Rows are points. To make a cloud, some directions were put in groups of two or more. Within a group, all points are equally far from the middle, so they leave a hole (a ring in 2 directions, a hollow ball in 3). The other directions are filled evenly. Then the cloud was stretched, turned, moved and blurred a little. Count the holes, and give their numbers of directions, smallest first.

Cloud:
[[ 0.14  0.36]
 [ 0.17 -0.42]
 [-0.32 -0.01]
 [ 0.00 -0.41]
 [ 0.22 -0.41]
 [ 0.20  0.34]
 [ 0.36 -0.33]
 [ 0.02 -0.41]
 [-0.15 -0.33]
 [-0.24 -0.22]
 [ 0.42 -0.23]
 [ 0.02 -0.41]
 [ 0.44  0.05]
 [ 0.44  0.08]
 [ 0.19  0.34]]
Holes: 1 (2)

Cloud (30 x 4):
[[-0.05  0.15 -0.49 -0.47]
 [ 0.31 -0.17 -0.06 -0.45]
 [-0.17 -0.17 -0.66 -0.11]
 [ 0.05  0.33 -0.03  0.32]
 [ 0.33  0.01  0.03 -0.46]
 [ 0.37  0.29  0.10  0.10]
 [-0.25 -0.04  0.09 -0.39]
 [ 0.11 -0.21 -0.53  0.21]
 [ 0.39  0.21  0.19 -0.16]
 [ 0.27  0.49 -0.09 -0.02]
 [ 0.42  0.34 -0.32  0.06]
 [ 0.00 -0.26 -0.61 -0.18]
 [-0.04  0.40 -0.52  0.14]
 [ 0.02  0.46 -0.38  0.18]
 [-0.47 -0.08 -0.39 -0.16]
 [-0.29  0.37 -0.14  0.18]
 [-0.40 -0.19 -0.42 -0.17]
 [-0.04  0.11  0.31  0.01]
 [ 0.43  0.26 -0.18 -0.34]
 [-0.26  0.25 -0.45  0.26]
 [ 0.33  0.33  0.04 -0.33]
 [ 0.19  0.17  0.31 -0.10]
 [ 0.23  0.19 -0.57 -0.29]
 [-0.02  0.38 -0.45  0.24]
 [ 0.40 -0.19  0.05 -0.28]
 [ 0.29  0.49 -0.11 -0.10]
 [-0.46  0.08 -0.25  0.16]
 [ 0.27  0.01 -0.41 -0.46]
 [ 0.04 -0.03  0.33 -0.06]
 [ 0.10 -0.23 -0.62 -0.16]]
Holes: 1 (4)

Cloud (49 x 6):
[[ 0.66 -0.17 -0.25 -0.28  0.14 -0.04]
 [ 0.21 -0.33  0.30 -0.42  0.04 -0.01]
 [ 0.18  0.37  0.34 -0.41  0.01 -0.01]
 [-0.21  0.28  0.07 -0.55  0.01  0.12]
 [ 0.59 -0.13 -0.47  0.27  0.03  0.04]
 [ 0.34 -0.09  0.00  0.01  0.14 -0.53]
 [ 0.46  0.18  0.05 -0.33 -0.52  0.20]
 [ 0.44 -0.31 -0.26  0.29  0.26 -0.25]
 [ 0.09  0.43 -0.21  0.07  0.04  0.59]
 [ 0.26  0.29  0.30 -0.21  0.00  0.55]
 [ 0.09  0.41 -0.14 -0.53  0.23  0.18]
 [ 0.15  0.53 -0.36  0.29  0.20  0.20]
 [ 0.56 -0.25 -0.14 -0.14 -0.33 -0.14]
 [ 0.01  0.05  0.12 -0.24 -0.64  0.19]
 [ 0.19  0.42  0.24 -0.36 -0.20  0.41]
 [ 0.50 -0.16 -0.34  0.20  0.21 -0.33]
 [ 0.29  0.39 -0.42 -0.41  0.08 -0.26]
 [-0.09  0.32  0.17 -0.15  0.35 -0.16]
 [-0.02 -0.30 -0.05 -0.21 -0.05  0.52]
 [ 0.27 -0.34  0.38  0.13 -0.41  0.04]
 [ 0.10  0.00 -0.26 -0.41  0.13 -0.45]
 [ 0.09 -0.08 -0.05  0.00 -0.42  0.53]
 [ 0.41 -0.18 -0.36 -0.09  0.03  0.49]
 [-0.30 -0.20  0.24  0.40  0.09  0.22]
 [ 0.27  0.33 -0.03  0.47  0.17 -0.19]
 [ 0.48 -0.27  0.18 -0.14 -0.39  0.20]
 [-0.20 -0.21 -0.19  0.51  0.08  0.03]
 [ 0.23  0.52 -0.04  0.34 -0.26  0.34]
 [ 0.02  0.13  0.06  0.27 -0.50  0.46]
 [ 0.28 -0.06  0.26  0.53  0.01 -0.17]
 [ 0.25  0.46 -0.06  0.49 -0.28  0.10]
 [-0.27  0.07  0.35 -0.07  0.30  0.16]
 [ 0.31 -0.34 -0.01  0.45  0.13 -0.25]
 [-0.18 -0.16 -0.29  0.30  0.41 -0.05]
 [ 0.24  0.18  0.32 -0.47 -0.09  0.38]
 [ 0.32 -0.26  0.24 -0.38 -0.18  0.33]
 [-0.10 -0.34  0.37  0.21  0.25  0.25]
 [-0.02  0.20 -0.41  0.13  0.48 -0.15]
 [ 0.24  0.42  0.26 -0.31 -0.40  0.29]
 [-0.19 -0.21 -0.21 -0.05  0.26  0.44]
 [ 0.37 -0.09 -0.22  0.44  0.00  0.49]
 [-0.25  0.41  0.12 -0.37 -0.26  0.16]
 [-0.22 -0.27  0.37  0.38 -0.08  0.05]
 [ 0.18  0.42 -0.22 -0.19 -0.54  0.21]
 [ 0.05  0.07  0.03 -0.24 -0.01 -0.56]
 [ 0.30  0.05 -0.57 -0.12 -0.28 -0.15]
 [ 0.71  0.20 -0.17  0.32 -0.01 -0.04]
 [ 0.19 -0.17 -0.24  0.58  0.32  0.10]
 [ 0.07  0.66  0.12 -0.13  0.01  0.18]]
Holes: 1 (6)

Cloud (88 x 8):
[[ 0.30  0.19  0.00 -0.11  0.39 -0.20 -0.61 -0.02]
 [ 0.21 -0.23 -0.10  0.20 -0.27 -0.18 -0.26  0.20]
 [-0.06 -0.51 -0.03  0.01 -0.07  0.13  0.10 -0.40]
 [-0.11 -0.11 -0.42 -0.06  0.20  0.14  0.30  0.03]
 [-0.21  0.28  0.35  0.29  0.24 -0.15 -0.07  0.05]
 [ 0.16  0.17  0.23  0.08 -0.33 -0.38  0.10  0.16]
 [-0.69  0.20  0.26 -0.36  0.18  0.04 -0.39 -0.10]
 [ 0.28  0.26  0.08  0.23  0.11  0.14 -0.15  0.30]
 [-0.37  0.64  0.22 -0.25  0.02 -0.07 -0.08 -0.01]
 [-0.35  0.41 -0.29 -0.61 -0.05 -0.14  0.05 -0.41]
 [-0.30 -0.32 -0.08 -0.47  0.62 -0.27 -0.19 -0.26]
 [ 0.32  0.30  0.58  0.11 -0.26  0.23 -0.36 -0.19]
 [-0.13 -0.17 -0.44  0.44  0.18  0.21 -0.23  0.13]
 [-0.68  0.12 -0.06 -0.32 -0.25 -0.05 -0.21 -0.12]
 [-0.07 -0.03 -0.34 -0.47  0.06 -0.25 -0.44  0.01]
 [-0.12 -0.17  0.44 -0.64  0.51 -0.19 -0.18  0.13]
 [-0.04  0.02 -0.18  0.40 -0.20  0.33  0.29 -0.15]
 [-0.43  0.00  0.06  0.12 -0.12 -0.35 -0.02 -0.16]
 [ 0.15 -0.13  0.61  0.04 -0.28 -0.21 -0.39 -0.40]
 [ 0.04  0.32  0.28  0.23 -0.06  0.12 -0.26  0.54]
 [-0.43 -0.33 -0.07 -0.32  0.06  0.10 -0.51  0.09]
 [-0.19 -0.09  0.39 -0.23 -0.20 -0.29 -0.65 -0.30]
 [ 0.16  0.11 -0.30 -0.13  0.40  0.40 -0.15 -0.06]
 [ 0.27  0.33 -0.04 -0.20  0.13  0.00  0.23  0.13]
 [ 0.06 -0.30  0.37 -0.61  0.27 -0.01 -0.06  0.23]
 [-0.44  0.08  0.56 -0.01  0.48  0.14 -0.48 -0.10]
 [ 0.21  0.05  0.46  0.21  0.37  0.46 -0.38  0.32]
 [-0.15  0.48 -0.39 -0.42  0.00 -0.20 -0.02  0.14]
 [-0.10 -0.12  0.64 -0.08  0.35 -0.20 -0.30 -0.34]
 [-0.20 -0.28  0.01  0.03  0.47 -0.46 -0.34 -0.40]
 [ 0.27  0.19  0.44  0.01  0.28  0.16 -0.32  0.14]
 [ 0.01 -0.32  0.05 -0.36  0.52 -0.26 -0.08  0.19]
 [-0.25 -0.18 -0.23 -0.16  0.25 -0.47 -0.24 -0.14]
 [ 0.30  0.13 -0.01 -0.53 -0.27  0.11 -0.33 -0.28]
 [ 0.08 -0.10 -0.32 -0.41  0.15 -0.10  0.04  0.42]
 [-0.08 -0.09  0.35  0.59 -0.12  0.02 -0.20 -0.26]
 [ 0.11  0.15  0.22 -0.73  0.31  0.04 -0.06 -0.21]
 [-0.85  0.04 -0.01 -0.11  0.17 -0.48 -0.27  0.03]
 [ 0.17  0.15 -0.12 -0.33  0.39 -0.03 -0.42  0.19]
 [ 0.28 -0.09  0.38 -0.17  0.22 -0.26 -0.25  0.08]
 [ 0.39  0.41  0.26  0.09  0.08 -0.48 -0.32 -0.24]
 [-0.16 -0.10 -0.39 -0.29  0.38 -0.22  0.08 -0.38]
 [-0.36  0.09  0.44 -0.44  0.21 -0.11 -0.46 -0.33]
 [-0.26  0.13 -0.07 -0.51 -0.31  0.11 -0.24 -0.36]
 [-0.10 -0.31  0.43 -0.33  0.36 -0.30 -0.01  0.15]
 [ 0.14  0.13  0.63 -0.21 -0.15 -0.32  0.02  0.12]
 [-0.01  0.10 -0.39 -0.29  0.56 -0.17 -0.12 -0.29]
 [-0.25 -0.24 -0.34 -0.31  0.17  0.39 -0.50  0.23]
 [-0.01 -0.24 -0.48  0.20  0.39  0.20 -0.45  0.13]
 [-0.36 -0.34  0.36  0.18  0.51 -0.09 -0.60 -0.18]
 [-0.19  0.13 -0.44  0.11  0.55 -0.30 -0.43  0.06]
 [-0.23 -0.15  0.48 -0.02  0.09 -0.32 -0.24  0.16]
 [ 0.04  0.22 -0.09 -0.23  0.32  0.18 -0.71 -0.26]
 [ 0.04 -0.15  0.01 -0.20  0.22 -0.44 -0.35  0.27]
 [-0.12 -0.30  0.38 -0.22  0.03 -0.27 -0.01 -0.66]
 [ 0.19  0.29  0.00 -0.67  0.05 -0.55 -0.46 -0.09]
 [-0.18  0.37 -0.09  0.09  0.25 -0.48  0.03 -0.07]
 [-0.23  0.27  0.38  0.06 -0.19 -0.25  0.35 -0.67]
 [-0.18  0.27 -0.02  0.52  0.45 -0.29 -0.44  0.09]
 [ 0.18 -0.10 -0.16 -0.22  0.17 -0.36 -0.44 -0.65]
 [ 0.03  0.77  0.14 -0.28 -0.23 -0.25 -0.10 -0.17]
 [ 0.06 -0.18 -0.29 -0.04  0.00  0.06 -0.56 -0.54]
 [ 0.09  0.30 -0.24 -0.27  0.19  0.29 -0.16 -0.02]
 [ 0.03  0.00  0.13 -0.08  0.11 -0.68 -0.46  0.07]
 [-0.30 -0.05 -0.29 -0.52 -0.11  0.12 -0.41  0.05]
 [-0.30  0.02 -0.13 -0.06 -0.69  0.11  0.11 -0.22]
 [ 0.26  0.51  0.00  0.24 -0.05 -0.25 -0.27 -0.11]
 [-0.55  0.13  0.21  0.23 -0.01 -0.03 -0.51 -0.53]
 [ 0.21  0.02 -0.20 -0.23  0.28  0.22  0.07  0.54]
 [-0.22  0.15 -0.33  0.19 -0.23  0.04  0.02  0.12]
 [-0.13  0.31 -0.07 -0.20 -0.02  0.36 -0.33 -0.39]
 [ 0.13 -0.13  0.01 -0.17  0.58 -0.15 -0.54  0.18]
 [ 0.03  0.03  0.09  0.31  0.12 -0.54 -0.24 -0.27]
 [ 0.30  0.16 -0.04 -0.64 -0.32  0.14 -0.22  0.17]
 [-0.01  0.61 -0.18 -0.25 -0.19 -0.13  0.06 -0.05]
 [ 0.13 -0.24  0.37  0.10 -0.23 -0.29 -0.41  0.04]
 [-0.02 -0.44  0.07  0.04 -0.10  0.01  0.26 -0.67]
 [ 0.24  0.49 -0.08 -0.68 -0.22 -0.04  0.31 -0.14]
 [ 0.23  0.29  0.16 -0.04  0.38  0.19 -0.58  0.09]
 [-0.27 -0.40  0.24  0.37  0.34 -0.02 -0.68 -0.21]
 [-0.37  0.68  0.03 -0.26 -0.37 -0.34  0.12 -0.41]
 [ 0.35  0.16  0.72 -0.09 -0.32 -0.02  0.15 -0.15]
 [-0.12  0.47  0.09  0.06  0.44  0.28 -0.28  0.18]
 [ 0.01 -0.41  0.14 -0.57  0.38  0.16 -0.13  0.33]
 [-0.25 -0.20  0.09  0.00 -0.47  0.21 -0.09 -0.43]
 [-0.10  0.33 -0.39 -0.39 -0.03 -0.03  0.22 -0.20]
 [-0.39  0.61 -0.20 -0.23 -0.47 -0.12 -0.29 -0.21]
 [ 0.04  0.39  0.30  0.36 -0.13  0.20 -0.30  0.23]]
Holes: 1 (4)
